Each wall is flat, endless, passes through zero and stands at right angles to its row. A trip goes straight from one point to another. Which walls does it cross, in order?
(in the rows, 128 means zero)

Walls:
(1): [155 115 112]
(2): [ 83  78 112]
(3): [172 169 169]
(4): [113 161 121]
(5): [153 167  75]
(6): [148 144 103]
(7): [112 166 122]
(8): [117 118 125]
Trips:
[159 118 119] to [176 124 153] => 5
[134 155  78] to [173 148  95] => 3

Walls:
(1): [175 123 157 135 118 115 107 130 184 112  95  65 148 109]
(2): [159 101 121 141 168 173 109 132 122  86  92 135 151  98]
(3): [121 132 103 153 105  84 130 123 107  98 195 148 131 150]
(4): [111 178 116 133 138 104  92 183 132 113 157 184 153 132]
(5): [ 94  72 148  91 143 131 105 122 148 137 102  99 117  81]
(6): [150 145 136 113 125 148 117 110 160 189  73 148 113 117]
(7): [ 82 122  57 190  99 157 152 121 103 158 165 120 113 136]
(8): [151 138 158 154 163 158 166 150 145  89 137 154  67 155]
Trips:
[112 118 160 117 145 115 148 115  96 130  88 115 124 110] to [153 105  95 127 100 130 145  85 141  97  74 194 155 127] => 1, 5
[190 149 178 157 113 156 160 143 150 134 142 101 153 149] to [146  84 130 130  96  97 154 123 120  80 100  75 125 130] => 6, 5, 3, 8
[112 183 107 122 152  62 144 122 127 101 142 140 106 130] to [ 99 115 112 157 150 138 124  87 108  77 118 138  92 136] => 7, 2, 4, 5
[105 124 133  85 136 221 148 117 152  91 173 137 148 125] to [142  94 133 114  28  99 135 157  88 113 141 104 145  90] => 3, 8, 1, 2
[ 95 128 101 135  87 105 139 141  66 155 145 107 161 180] to [ 92 145 119 111 153 116 171 130  87  96 129 100 114 100] => 4, 5, 8

Walls:
(1): [136 159 128 131 131 140 133 150 176 113 144 165 174 159 124 186 155 165
 111 126 134 141 175 121 115 100  65 107 107 113 165 162 149 135 123 137
 103  94 106 125 119  97 108 109  67  87 152  83]
(2): [ 87 116 133 179 153 145 171 132 121 147  90  98 139 125 110 151 171 142
  76 152 119 146 198  75 138 156 165 157 107  86  80 137 137 139 127 100
 118 168 169 145  90  99 124 150 127 146 124 162]
(3): [142 124 136  97 163 167 171  70 117 152  99 102  96 127 107  97 172 123
 143 106 106 102 132 125 125 109 148  94 158 142 150 143 125 120 153 113
 120 121 108 147 150 107 122 139 163 109 155 135]
(4): [129  92 148  92 116 111 145 149  81 143 117 164  62 125 103 127  78 176
 137 135  96 158 122  91 133  92 102 107  82 125 100 121 106 125 137 111
  70 119 133  79 112 147 125  91 128 153 134 107]
(5): [ 45 135 119  96 106  86 156  90 133 163 126 140 115 111  91 108 106 140
 141 179 120 104 145  95 178 126 164  72 128  91 194  76 126 150  97  80
 185 154 136  81 144 157 123 171 100 153 158 127]
(6): [103 187 143 113 127 125  91 139 148 155 163 135 124 115 103 137 103 119
 118 130 128 146 136 144 138 132 149 175 130 142  96  93 110  93 184 138
 147 133 137 147  99 100  75 154 184  98 112 169]
(7): [154  52 128 184  82 121 114 117 129 146  93 141  99 169 143 149 187 149
 137 150 138 103 166 160  94 150 140  37  87 128 100  88 180 101 107 117
 126 178  92 145  88 140 118 163 123 163 147 158]
(8): [121 158 108  89 148  73  89 142 107 115 112 125 156  90 172 128 133  92
 109 138 150 157 122 175 114 120  91 165 107 102  59 121 184 125 108 117
  57 147 114 101  92 140 100 164 131 136 118 121]
Trips:
[124 102  87 133 129 125  79  78 185 111 134 155 148 127 130 178 113 149
 114 172 119  99 129 126 134 127 116 179 162 117 107  99 123 127 127 110
 135 143 112 110 107 125 145 154  93 170 129  89] to [148 150 106 146 159 123 172 122 138 146 128 109  89 126 139  82 123  98
 151  95 135  97  74 155 109  89 153 134 129 164 150 120 133 143 140  83
 157 167  66 132 184 137 195 128 110 176  85 115] => 2, 1, 8, 3, 7
[185 102 134 138  95 121 123 158 134  64  96 135 183 113 144 100 102  93
 125  86 113 146  56 122 138 116 145  98  82 160 131 129 187 104 151 102
 119 104  78 168 108 143 101  86 157 124 139 193] to [ 96 131  95 143 123 150 110 129 167 129 140 123 178 122 150 158  79  90
 142 106  86 231 138 109 155 106 129 135 122 129 101 134 113 129  85 145
 146 100 142 132  77 149 126 163 126 137 109 179] => 6, 7, 2, 1
[211 129 135 208 148  86 136 115 168  79 102 101  95  76 111 118 166 124
 155 103 104 118 140 157  82 128 123 127 123  94 119 153 137 131 127 179
  71 117 124 175 169 163 131 117 137 101 105 152] to [118 104 125 120 142 183 180 162 145 113 180 163 104  64 154 122 135 101
 135 104 174  61 169 147 168  86 145  97  80 167 140 132 109 121 152 136
  81 147 113 125 146 142 155 110 147 162 119 134] => 1, 8, 4
[136  98 116 144 112 101 135 141 156 133 148 148 125 147 144 130 107 144
 166 152  83  74 104  71 107 160  70 114 149 150  85  87  95 153 153 121
 158  99 119 159 110 145  72 114  92  93 116  68] to [ 95 117 105  93 122 112 158 111  95 171 147 145 129 145  64 177 132 136
 155 110 129  85 141 129 141 151 134 109 108  85 115 136 159 138 110  98
  84  99 144 114  85 147 143 114 133 165 126 121] => 2, 8, 3

Walls:
(1): [110 145 127 154 145  81  84 184 104 103 130 132 135  96 159  78  82 136
 106 108 108 110 122 155 151 105  93 102  99 148 109 133 164 130 140 110
  71 152 143 127  77 100 152 158 142 123 185 138]
(2): [110  77 111 115 162 184 109 142 119 151 146 131 105  84  92 132  96  87
 119 107 117 137  83 110 147 127 154 152 167 142  97  99 155 100 143  78
 134 131 104 124 146 192  87 200 153 116 171  91]
(3): [158 121 164 135 140 141 119 109 137 160 163 169 121  85 132 102  75 149
 120 164 128 122 128 188 124 142 106 144  92 158 216 159 189 144 128 143
 121 156  77 154 131 129 197 146 159 155 116 108]
(4): [147 117 140 177 107  69 128 103 129 124 158 128 135 121 128 127 106  84
 167 174 128 141 113 121 147 121 111 152 145 118 183 117  78 143  37 121
 151 144 127 139 132 151 169 154  61 105  70  84]
(5): [124 100 117 100 173 135 141 116 127 114 164  45  83 164 119 119 133 111
 154 102 110 124 137 191 125 110 143 146 111 134 124 120 138 129 123 141
 182 115 101 127  96  82 176 141 197 157 155 162]
(6): [150 151 119 182 146  92 143 146 114 110 169 148 185 152 113 151 136 125
 202  57 157  71 167 115 107 149 181 126 164 116 106 167 134 143  92 125
 133 115 105 100  69 114 148 139 119  93 119 105]
(7): [135 122 111 113 143 117 130 119 181 110 185 119 147 185 108 162 112 112
 105 141 158 110 126 141 132 137 139 108 131 178 118 161 154 132  83 110
  81 125 140 125 178 113 121  98 146  42  98 131]
(8): [ 87 153 135 149  53 161  98 150 120 146 152 125 150 154 129 127 148 169
 117  98 147 135 141 194 105 111 160 133 139 149 129 174 112 109 174 135
 122 122 164 136 100 106 164  40  64 120 143  69]
(9): [ 85 119 127 123 108 140 168 124 106  89 110 109 133 135 127 122 125  86
 139 145 137 113 162  84  54 127 179 118 135 142 169 154 100 139  50 162
 133  89 126 152 163 149 142 167 130 167 117 148]
(10): [134  91 162 112 135  89 176 169 134 133  70 170 128 110  88 126 114 134
 127  81 157 196 106  80 171  58 168 132 114 129 142 178 132 110  97 166
 104  71 103  82  59 155 118 105 107  91 122  92]
(11): [139 114 179 123 151 121 172 127  91 103 126 111 141 103 172 162 134  72
 124  87 152 120 110 158 133  76 120 115  96 138 127 112 126  83 172  90
  99 113 172 170 128 129 160 121  94  96 120 109]
Trips:
[160  78 106 143 125  85 130 137  91 171 133 164 131  72  87 151 108 133
 101 122  51 128 154 116 135 210 115 126 160 125 142 124  96 183 111 111
  98 184 147 191 167 123 156 174 123 175 109 123] to [126 159 105  73 116 140 151 150 112 138 139 123  98 116 100 132 136 129
  95 124 124  99 125 128 115  97 134  97 160 176 134 165 149 151 168  84
  73 148 143  91 176 109 127 117 137 121 158 118] => 7, 4, 9, 8, 11, 3
[160 106 103 163 126 133 121 167 129 103 178 147 133 164 110 153 129 112
 158 164 140 194 158 149 157 116  86 172  99  70 104 109 173 128 137  55
 133 140 121 142  97 127 147 157 146 153 132 138] to [145  97 128 182 120 110 126  95 137 140 163 174 126 132 110 159 147 156
 104 105 125  95 136 119 141 127 110 137 122 107 113 144 108 170 107 128
 131 144  81 105 128 131 122 176 106 146 171 141] => 11, 5

Walls:
(1): [112 139 100 129  71 161 131 184  97 152 105 185  70 176 161 119 121 115
 102 157 190  44 161 161 129 134 159 149 117 109 169 141 104 116 137 103
  72 101 169 140 164 128 116  91 101  97 132 111]
(2): [185 167 153 129 150 149  99 117  81 177 128 126 205 114 151 144 152 135
 164 152 158 143 145 160 135 157 119  80  93  59 107 150 180  91 131  93
 129  89 157 116 147 122 146 125 112 107  71  84]
(3): [119 161 178 115 104 159 167 108 151 148 152  70 127 125 137 139 109 113
 163 118 113 127 182 148 157 103 144 138 100 110  96 163 135  89  94 138
 153 118 144 106 136 144 108 134 113 148 102 214]
(4): [120 133 115  95 148 126 124  99 104 131  94 168 129 123 146 176 114 126
  88 106  94 129 116 104 147 134 145 134  93 142 120  97 128  98  99 130
 137  73 110  86 136  67 101 142 171 111  69 174]
(5): [173 134  92  54 115 137  64 154 161 176 179 111 139 169 164 150 126 119
 144 136 127 106  96  81 101 101  83 115 163 126 130 134 170 110 138 127
 123 182 171 134 116 132 122  99 177  62 180 110]
(6): [154 143 157 175 134 144 157 128 150 168  76 138 141 110 147 137 129 140
 124 160 105  86 126 133 115 175 118 134  78 118 131  62 130 123 113 163
 121 170 114 127  85 143 129 147 104 164 132 130]
(7): [151 103 132 157 110 108  91 106 117 156 142 124 136 133 115 108 167 143
  87 166 128 187 130 105 103 137 110  71 149 114 140 120 128 207 112 116
 143 158 150 115 174 100 114 172 118 119 142  67]
(8): [109 114 100 153 129 179 125 137 141  94 137 172 108 105 146 154 149 129
 128 164 120 137 120 111 129 101 120 151 150 166  93 157 138 147 156 150
 189 104 173  79 143 140 146 128 159 129 175 121]
(9): [160  98 165 134 156 162 168 102 155 130 128  85 113  96 158 123 121 140
 136 112 110 168 115  84 126 137 141 118 161 135  91 143 136  80 160 111
 157 131 102 134 125 147 152 111 126 149 139 131]
(10): [ 94 107 132 175  89  96  96 165 156  76 101 113  81 114 107 172 145 163
 159 119 167 112 153 133  77 166 100 191 100 130  57  94 195  82  99 171
 114 123 178 139 103 115 141 129  98 101  91 151]
(11): [168 115 110 119 155 113 126 158 182 105 166 121 110  66 120 127 130 164
 145 148  87 169 111 105 191  97 181 124  52 134 123 110 134 135  86  91
 122 140 217 136 109 119 120 156  90 119 187 115]
Trips:
[127 167 142  96 131 162  76 139 141 128 182 125 113 100 158 101 126 113
  95 117 100 181 146 111 147 144 131 166 163  60 129 112  96 125 130 118
 135 120 114 131 134 125 138 150 167 126 133 114] to [134 161 109  59 119  96 105  81 117 105 113  83 143 105 138 123 125  95
 132 122 123 130 157 129 147  93 125 111  75 140 159 149 134 113 112  90
 118 122 130 109 125 131 138 152 114 109 110 135] => 8, 9, 7
[123 102 123  84 142  97 139  96 122 160 140  89 118 101 116 136 156 144
 124 161  94 144 116 120 123 165 155  90 114  68 133 122 132 168 111 169
 178 155 105  77 116 116 176  68 150 137 131 147] to [113 183 144 150 122  94  98 111 107  99 143  81  69 127 131 107 156 119
 133 110 137 104 132  98 168 165 163 121 203 132 142 130 106 151 172 143
 149 188  96 124  88 149  94 106 134 109 129 247] => 11, 2, 4, 7, 6, 5

Walls:
(1): [136 120  98 154 156 147 138  78 152 122 167  97 107 148 155 139  88 102
 151 107 182  84 168 141 151 151 144 106 143  73 116 187 108 114 131 115
 114  85 148  79 114 173 103 149 136 176 145 147]
(2): [103 146 143 135 104  75 121 142 120 122 103 148  98 122 136 115 118 119
 157 123 158 167  87 134 139 146 115 150  83  54 178  52 143 142 111 191
 104 119  96 102  66 116 178 126 121 158 147 119]
(3): [126 103 149 146 108 164 162 104 149 152  84  84 126 142 153 112 108  97
 140 158 135 180  99 129  73 151  84 124 119 138  81 150 157 113 102 159
  98 149 153 167  86  78 161  94 120 108 123 150]
(4): [ 79 117 166 168  78 144 123 126 122  82 129 140 143 140 129  89  79 109
 121 142 150 139 120 120 115  59 108 154  81 111 125  93 163 124 155 143
  91 138  94 177 175 104  68 151 120 114  66 155]
(5): [147 122  91 131 122  87 129 142 155 145 163 113 107  99 155 153 114 140
 151 144 127  70 150 141 175 148  68  88  99  92  76 176 119 150  98 164
 106 167 126 136  87  74 120 128 168 116 101 142]
(6): [ 83 114 133 108 167 109 102  99 103  97 145 108 160 141 108 137 115  90
 145 118 137 115 116 111 171 137 140 130 147  50 105 122 124 152 175 108
 114 119 118 147 139 139 190 147  87 165 125 198]
(7): [ 96 105 125 114 129 143 134  99  75  86 172 114 118  85 127 124 120 110
 128 149 144  52 151 145 115 113 152 110 159 128 128  99  92 110 128  36
 119  88 197  58 107 137 122 137 176 172 119 122]
Trips:
[135 120 165  98 163 130 131 131 123 123 101 166 164 126 171 108 117 143
 117 150 157 165  84  96 133 136 101 115 171  77  99 150 131 137 149 156
 132 148 143 179 142 154 138 121 126 164  49 123] to [148 138 108 127 155 190 124 153 119 155 146  94 160 164 132 172 138 140
 192 122 106 125 105 183 115 139 159 106 115  94  59 172 199 104 179 125
 130 155 143 143 151 145 112 131 147 128 120 120] => 2, 1, 4
[111 119 141 119 178 129 103 142 181 134 142 110 113 123 164 135 166  76
 126 178 176 136 142 111 173 125 148  98  82  81 114 116 117 134 207 146
 152 148 115 125  99 176 133 138 131 110  85 138] to [136 152  68 170 140 145 132 177 160 145 174 102 189 127 116  81  49 155
 165 165 117 116  90 174 128  97 136 125 141 132 149 155 162  92 159 119
 104 115 165 164 127  53 172 180 140 151  92 113] => 3, 2, 7
[ 97 173  89 136 144 123 145 115 136 142 108 125 140 177 134 109 151 117
 122  79 133 178 119 142 122 121 208  88  91 132 184 127 102 116 140  95
  91  61 151  89 108 123 128  92 126 167 135 146] to [136 146 133 126 110 115 124 152 168 115  93 144 116 151 107 123 160 135
  81 125  43 129 118 107 122 189  91 162 152 151 163 134  94 158  63 131
 157 113 147 128 166 160 181  96 201 115 111 156] => 6, 1, 7, 2
